Each wall is flat, endless, passes through zero and stands at right angles to its row. A trip goes straight from one point to another. List the walls that it crosses, first one first.

Walls:
(1): [-0.68  0.10]
(2): [-0.45  0.24]
(3): [-0.40 -0.25]
(4): [ 0.31 -0.54]
(5): [0.27 0.61]
(6): [-0.15  0.05]
(7): [0.09 0.56]
(8): [-0.74 -0.18]
Trips:
[-0.71 -0.28] to [ 0.03 -0.46] -> 4, 2, 6, 1
[ 0.19 -0.12] to [-0.31 -0.24] -> 3, 8, 1, 6, 2
[0.42 0.03] to [ 0.32 -0.63] -> 7, 5, 3
[-0.37 -0.43] to [ 0.00 -0.38] -> 2, 6, 1

Walls:
(1): [ 0.08 -0.25 -0.11  0.18  0.85 -0.80]
(2): [ 0.20 -0.45  0.32 -0.16 -0.08 -0.16]
(3): [-0.21  0.11  0.32  0.38  0.27 -0.25]
(4): [-0.15  1.09 -0.34 -0.60  0.11 -0.25]
(5): [ 0.13  0.33 -0.46  0.12 -0.15  0.20]
(6): [-0.15 -0.54 -0.44 -0.28  0.06 -0.12]
(7): [-0.72  0.69 -0.31 -0.80  0.46 -0.29]
(8): [ 0.24 -0.59  0.55 -0.43 -0.25  0.32]
(9): [ 0.35  0.54  0.45 -0.40  0.32 -0.05]
(10): [ 0.03  0.25  0.43 -0.07 -0.80 -0.37]
Trips:
[-0.21 -0.08 -0.27 -0.19  0.17  0.30] to [ 0.25  1.00  0.16 -0.51 -0.32  0.30] -> 9, 6, 10
[-0.34  0.27 -0.84 -0.40 -0.06 -0.72] to [-0.32  0.35  0.44  0.28 -0.25 -1.02] -> 3, 5, 9, 6, 2

Walls:
(1): [-0.20 -0.54  0.26  0.52  0.41  0.01 -0.29  0.01  0.23]
(2): [-0.36  0.01 -0.25 -0.58 -0.05  0.16  0.09 -0.21  0.42]
(3): [ 0.17 -0.61  0.07  0.26  0.20 -0.04 -0.07  0.38  0.26]
(4): [ 0.29 -0.50  0.33  0.39  0.00 -0.26  0.24 -0.47  0.01]
(5): [ 0.63 -0.38 -0.52  0.31 -0.54 -0.10  0.41 -0.41  0.41]
(6): [ 0.41  0.58 -0.04  0.73  0.33  0.01 -0.41  0.00  0.22]
(7): [-0.36  0.26  0.03  0.33  0.25  0.43  0.74 -0.37  0.47]
(8): [ 0.31  0.25 -0.66  0.24  0.44  0.09 -0.37 -0.35 -0.14]
(9): [-0.68  0.14  0.41 -0.65  0.32 -0.35  0.32 -0.11  0.23]
(10): [ 0.45 -0.49 -0.90  0.01 -0.32 -0.08 -0.29  0.22 -0.41]
(11): [-0.27  0.42  0.14  0.97 -0.03 -0.23  0.17 -0.07 -0.04]
Trips:
[-0.45  0.25  0.29 -0.67  0.18  0.64 -0.42  0.36 -0.02] to [-0.86 -0.08  0.40 -0.15 -0.10 -0.32  0.13 -0.15 -0.02] -> 7, 1, 11, 4
[ 0.22  0.36  0.78 -0.51  0.16 -0.52  0.40 -0.21  0.33] to [-0.47 -0.59  0.27  0.20 -0.23 -0.06 -0.31 -0.29 -0.29] -> 1, 7, 11, 2, 3, 10
[ 0.42  0.01  0.14 -0.53 -0.05 -0.11  0.22  0.45  0.69] to [ 0.17 -0.15 -0.01 -0.79 -0.36  0.11 -0.22 -0.11  0.07] -> 10, 3

Walls:
(1): [-0.52  0.38  0.54  0.25  0.01  0.31  0.56  0.33  0.09 -0.31  0.19  0.45
  0.26  0.28]
(2): [ 0.55  0.01 -0.03  0.35 -0.35 -0.28 -0.14 -0.05 -0.66  0.05 -0.55 -0.24
 -0.04 -0.25]
(3): [-0.07 -0.70  0.22  0.42 -0.55 -0.41 -0.32  0.10 -0.07 -0.15  0.04  0.27
 -0.83 -0.21]
(4): [ 0.80  0.58  0.10  0.64  0.09 -0.23  0.24 -0.17 -0.41  0.51  0.01  0.12
 -0.05  0.25]
(5): [ 0.45 -0.38  0.30 -0.19  0.68 -0.48  0.25 -0.11  0.05  0.55 -0.47  0.06
 -0.22 -0.81]
(6): [-0.27  0.23  0.14  0.19 -0.07 -0.64  0.18  0.11  0.22 -0.37 -0.22 -0.27
 -0.31 -0.20]
Trips:
[-0.16  0.05 -0.25 -0.18  0.17 -0.48  0.42  0.09  0.06 -0.40  0.14  0.13
  0.07 -0.02] to [-0.01  0.79 -0.18  0.79  0.42  0.46  0.32  0.61  0.51 -0.40  0.89  0.13
 -0.34 -0.21] -> 5, 4
[-0.62 -0.80  0.65  0.78 -0.13 -0.04 -0.05  0.57 -0.23  0.09  0.26  0.52
 -0.35 -0.49] to [-0.13  0.07  0.38  0.37 -0.67 -0.12 -0.50 -0.58  0.28  0.23 -0.39  0.04
 -0.16  0.13] -> 2, 5, 4, 1
[-0.34  0.10  0.22 -0.55  0.28  0.20  1.06  0.56  0.12  0.40  0.26  0.57
 -0.16  0.12] to [ 0.31  0.05 -0.40 -0.04 -0.21  0.41 -0.42 -0.36  0.80 -0.24  0.38 -0.31
  0.70  0.86] -> 5, 1
[ 0.12 -0.37 -0.55 -0.19 -0.79 -0.22  0.13 -0.17  0.00 -0.30 -0.50 -0.68
 -0.33 -0.08] to [ 0.06 -0.17 -0.38 -0.35 -0.56 -0.01 -0.21  0.26 -0.66 -0.55  0.64  0.08
  0.35  0.12] -> 6
[ 0.46 -0.11 -0.89 -0.09  0.00 -0.18 -0.06 -0.12 -0.02  0.70 -0.32 -0.51
 -0.02 -0.75] to [-0.33 -0.51  0.23  0.20  0.50  0.37  0.61 -0.65 -0.20 -0.15 -0.17 -0.31
  0.23 -0.40] -> 4, 1, 2

Walls:
(1): [ 0.11 -0.53 -0.81  0.06 -0.84  0.25 -0.03  0.37 -0.54 -0.23  0.05  0.49
  0.22 -0.17 -0.54  0.13  0.01 -0.40 -0.14 -0.01]
(2): [ 0.12  0.32 -0.48  0.08 -0.20  0.04 -0.31 -0.03 -0.20 -0.12  0.14 -0.66
  0.17 -0.47  0.30 -0.31  0.08  0.19  0.54  0.26]
(3): [ 0.07  0.12  0.14  0.40  0.12  0.14 -0.54  0.44  0.42  0.14  0.29  0.45
  0.12  0.60  0.53  0.18  0.26  0.22 -0.05  0.33]
(4): [ 0.49  0.23 -0.10  0.45 -0.27  0.14 -0.76 -0.49 -0.86 -0.30  0.24  0.23
  1.14 -0.72 -0.62  0.19  0.50 -0.37  0.12  0.64]
(5): [ 0.24  0.00  0.71 -0.40  0.03 -0.47  0.81  0.10 -0.36 -0.07  0.30  0.09
  0.11 -0.61  0.46 -0.18  0.55 -0.06  0.61 -0.67]
(6): [ 0.73  0.47  0.41 -0.71 -0.12  0.12  0.01  0.04  0.73 -0.18  0.01  0.16
 -0.24  0.28 -0.22 -0.42 -0.60 -0.66  0.32  0.03]
Trips:
[-0.87  0.74 -1.17  0.10  0.41  0.00 -0.34  0.76  0.15  0.48  0.13  0.03
  0.35 -0.69 -0.15 -0.34  0.42  0.35  0.57 -0.36] to [ 0.61 -0.18  0.11  1.02  0.00 -0.83 -0.13  0.21  0.34 -0.15 -0.10 -0.55
  0.41  0.09  0.68 -0.17  0.10  0.75  0.27 -0.15] -> 5, 1, 4
[ 0.30  1.03  0.03  0.14  0.56  0.03 -0.01 -0.48  0.47  0.25 -0.24 -0.14
 -0.05  0.08 -0.47  0.05  0.17  0.35 -0.23 -0.07] to [-0.01 -0.83 -0.85  0.92  0.00 -0.31 -0.06 -0.49  0.36  0.02 -0.47  0.18
 -0.39  0.21  0.16  0.52 -0.77 -0.73  0.73 -0.04] -> 4, 3, 1, 6
[ 0.64  0.23 -0.11 -0.88  0.44 -0.13 -0.20  0.31 -0.20  0.03 -0.18 -0.03
  0.51 -0.25 -0.48 -0.26  0.21 -0.40 -0.54 -0.18] to [-0.54 -0.07  0.08  0.46 -0.10  0.01 -0.23 -0.13 -0.42 -0.71 -0.69 -0.40
  0.42 -0.26  0.14  0.61 -0.24 -0.23  0.25 -0.18] -> 2, 6, 5
[-0.18 -0.28 -0.13 -0.30  0.29  0.05  0.92  0.33 -0.47 -0.40 -0.76 -0.18
 -0.59 -0.25 -0.51  0.11 -0.08 -0.30 -0.37 -0.39] to [-0.13 -0.27 -0.68 -0.24  0.00 -0.03 -0.56 -0.21 -0.05  0.28 -0.21 -0.33
 -0.01  0.19  0.34  0.14  0.30  0.24 -0.22  0.38] -> 5, 2, 3, 4
[-0.09 -0.34 -0.02  0.41 -0.16  0.40 -0.56 -0.23  0.26 -0.30 -0.92  0.16
 -0.17  0.86 -0.36  0.05  0.58 -0.11  0.25 -0.32] to [ 0.82 -0.32  0.21 -0.46  0.04  0.28 -0.20  0.44 -0.19 -0.03  0.22 -0.35
 -0.16  0.01  0.45 -0.21 -0.29  0.04 -0.30 -0.23] -> 6, 5, 2, 1
[ 0.31 -0.22 -0.08  0.13 -0.11 -0.08 -0.08 -0.77  0.33  0.04 -0.31  0.35
  0.54  0.20 -0.30  0.54 -0.27  0.25 -0.63  0.20] to [ 0.22  0.47  0.58  0.21  0.37  0.56  0.52  0.80 -0.62 -0.05  0.25 -0.15
 -0.31  0.44 -0.06 -0.08  0.60 -0.07  0.24  0.20] -> 1, 5, 6, 4
[ 0.08  0.56 -0.20  1.06  0.99  0.04  0.03 -0.49 -0.13  0.22  0.10 -0.36
  0.45  0.21 -0.04 -0.32 -0.08 -0.45  0.33  1.00] to [-0.32 -0.05  0.32  0.26 -0.18 -0.41 -0.53  0.35 -0.26 -0.54 -0.05 -0.16
  0.17  0.66  0.22 -0.33 -0.75 -0.56 -0.16 -0.37] -> 6, 2, 4, 1
[ 0.28  0.62 -0.15  0.44 -0.34 -0.32  0.12  0.37 -0.27  0.60 -0.01  0.16
 -0.29 -0.52 -0.30 -0.24 -0.03  0.02  0.08 -0.55] to [ 0.01 -0.08  0.78  0.12 -0.49 -0.66 -0.18 -0.47 -0.56 -0.45  0.23 -0.09
 -0.34  0.18  0.13 -0.07 -0.01  0.08  0.63  0.11] -> 6, 1

Walls:
(1): [ 0.33  0.15  0.06  0.33 -0.49  0.75  0.33 -0.10 -0.25 -0.02  0.32 -0.87
 -0.31 -0.58  0.33  0.82  0.06 -0.08 -0.15  0.58 -0.33 -0.04 -0.36  0.18
  0.03 -0.23 -0.72 -0.38  0.17  0.70  0.34 -0.36  0.12  0.58 -0.20  0.88
  0.29  0.01  0.24 -0.12  0.06 -0.32 -0.17  0.20 -0.37  0.21  0.08 -0.39]
(2): [ 0.72 -0.09  0.11  0.16 -0.05  0.79 -0.38  0.11 -0.49 -0.04  0.12 -0.48
 -0.49 -0.33 -0.14  0.04 -0.35  0.08  0.26  0.17  0.01  0.06  0.70  0.46
  0.25  0.27  0.55  0.15 -0.57 -0.35 -0.15  0.66  0.37  0.49  0.15 -0.35
 -0.70  0.38  0.25  1.10  0.28  0.25  0.47 -0.21 -0.15 -0.24  0.09  0.19]
(3): [-0.58 -0.46  0.31 -0.14 -0.09  0.07  0.58  0.26 -0.06  0.28 -0.05 -0.01
  0.11 -0.59 -0.14  0.69  0.10  0.45  0.28 -0.36  0.08  0.01 -1.16 -0.58
  0.37  0.16  0.37 -0.35  0.07  0.92  0.62  0.13 -0.10 -0.11 -0.10 -0.02
 -0.43 -0.11  0.46  0.33 -0.02  0.58 -0.48  0.07 -0.11 -0.86  0.39  0.01]
(4): [ 0.08 -0.71  0.12 -0.27  0.09  0.29 -0.43  0.15 -0.12 -0.04  0.25  0.16
 -0.06  0.63  0.25 -0.09 -0.23 -0.46 -0.01  0.04  0.06  0.39  0.57  1.06
  0.83  0.57 -0.43 -1.39  0.66 -0.09 -0.06  0.21 -0.10  0.56  0.63  0.11
  0.67 -0.03 -0.07  0.24 -0.08 -0.44  0.28 -0.35  0.53  0.05 -0.66 -0.33]
(5): [ 0.09 -0.57 -0.72 -0.03  0.57 -0.96 -0.20  0.53 -0.02 -0.20  0.25 -0.24
  0.50 -0.28 -0.37  0.10  0.85 -0.04  0.21  0.19 -0.45  0.66  0.34 -0.23
  0.11  0.31  0.45  0.07  0.29  0.10  0.77 -0.14 -0.70 -0.11 -0.62 -0.24
  0.11  0.29  0.23 -0.26 -0.82 -0.01 -0.01 -0.33  0.50  0.34  0.19  0.03]
(6): [-0.10  0.34  0.43 -0.41  0.12 -0.10  0.57  0.32  0.02  0.12  0.43 -0.09
  0.41  0.08  0.02  0.19 -0.29 -0.22 -0.20  0.09  0.45  0.80 -0.11  0.44
 -0.40  0.06  1.04  0.57 -0.56  1.01 -0.42 -0.14 -0.04  0.10 -0.25 -0.64
 -0.17 -0.11  0.38  0.12  0.07  0.39 -0.20 -0.30 -0.34 -0.05  0.08  0.36]
(7): [-0.45 -0.65  0.45  0.48 -0.15  0.34  0.00 -0.39  0.32  0.40  0.63 -0.09
  0.15 -0.12 -0.06 -0.28 -0.54  0.22 -0.67  0.67  0.29  0.59  0.07 -0.14
 -0.63 -0.14 -0.33  0.12 -0.34  0.00 -0.23  0.43 -0.32 -0.47  0.32 -0.25
  0.26  0.32 -0.26  0.90  0.33  0.41 -0.02  0.16 -0.05  0.54  0.23 -0.21]
(8): [-0.54 -0.80 -0.09 -0.01  0.88  0.52  0.06  0.03 -0.68 -0.35  0.13 -0.54
  0.10 -0.28 -0.36 -0.22 -0.06  0.13  0.14  0.42  0.24  0.08 -0.68  0.24
  0.14 -0.39 -0.19 -0.08 -0.47  0.05 -0.47 -0.03 -0.55  0.56  0.81  0.06
  0.39  0.72 -0.06 -0.03 -0.21  0.23 -0.02 -0.06  0.19  0.70 -0.05 -0.20]
(9): [ 0.47  0.79 -0.79  0.76 -0.38  0.04 -0.70  0.40  0.47  0.23  0.02  0.46
  0.12 -0.17  0.14 -0.02 -0.14  0.02 -0.10  0.32 -0.33  0.04 -0.12  0.03
 -0.33 -0.32 -0.17  0.27 -0.01  0.63 -0.22 -0.07 -0.43 -0.28 -0.18 -0.06
 -0.20  0.13  0.00  0.04  0.01 -0.61 -0.23  0.31 -0.01  0.37  0.47  0.20]
(10): [-0.01 -0.35  0.72 -0.15 -0.38 -0.12  0.10 -0.31  0.05 -0.18  0.25 -0.54
 -0.15 -0.77 -0.23 -0.78  0.34 -0.23  0.62  0.36 -0.52  0.47 -0.22  0.48
 -0.77 -0.10 -0.44 -0.50  0.34  0.08  0.41  0.10  0.46 -0.22  0.29  0.48
 -0.04  0.67 -0.13  0.71  0.24 -0.09 -0.24  0.23  0.30  0.00 -0.03  0.19]
Trips:
[-0.51 -0.59  0.16  0.15  0.70  0.62 -0.26  0.76  0.10  0.23  0.12  0.62
  0.11 -0.31 -0.16  0.13  0.32  0.07 -0.22 -0.83 -0.09  0.09  0.30  0.29
 -0.05 -0.01 -0.28  0.34  0.16  0.01 -0.33 -0.29  0.47 -0.07 -0.40 -0.10
  0.07  0.20  0.31  0.50  0.15 -0.26  0.40 -0.38 -0.79 -0.41 -0.38 -0.66] to [ 0.11 -0.15  0.35  0.36 -0.14  0.56 -0.18 -0.49 -0.44 -0.05  0.35  0.32
  0.36 -0.21 -0.08 -0.24  0.17  0.61  0.02 -0.26 -0.33 -0.17  0.23 -0.04
 -0.20  0.32  0.10  0.20 -0.32  0.12 -0.31  0.68 -0.33  0.01  0.35  0.30
 -0.11 -0.20 -0.10  0.18  0.51  0.46  0.08  0.23  0.33 -0.11  0.11  0.09] -> 6, 10, 4
[ 0.26  0.37  0.25 -0.24 -0.46 -0.43 -0.34  0.16  0.56 -0.44 -0.16  0.03
  0.42  1.09 -0.35 -0.55  0.36  0.02 -0.50 -0.42  0.42  0.44  0.35 -0.96
  0.67 -0.14  0.52 -0.26  0.27 -0.35  0.46 -0.44  0.74  0.02  0.06  0.11
  0.34  0.15 -0.07 -0.04  0.32  0.33  0.31 -0.06  0.05  0.04  0.17  0.07] to [ 0.06 -0.51 -0.16 -0.08  0.65 -0.14  0.06  0.57  0.61 -0.13 -1.35  0.14
 -0.28 -0.31 -1.26  0.72 -0.38  0.33 -0.56 -0.45 -0.05  0.31  0.03 -0.27
 -0.77 -0.33 -0.32  0.70 -0.08 -0.39  0.40 -0.10 -0.28  0.26  0.09 -0.70
 -0.20  0.31 -0.09 -0.48 -0.42 -0.65  0.42  0.41 -0.04  0.08 -0.07 -0.07] -> 4, 9, 8
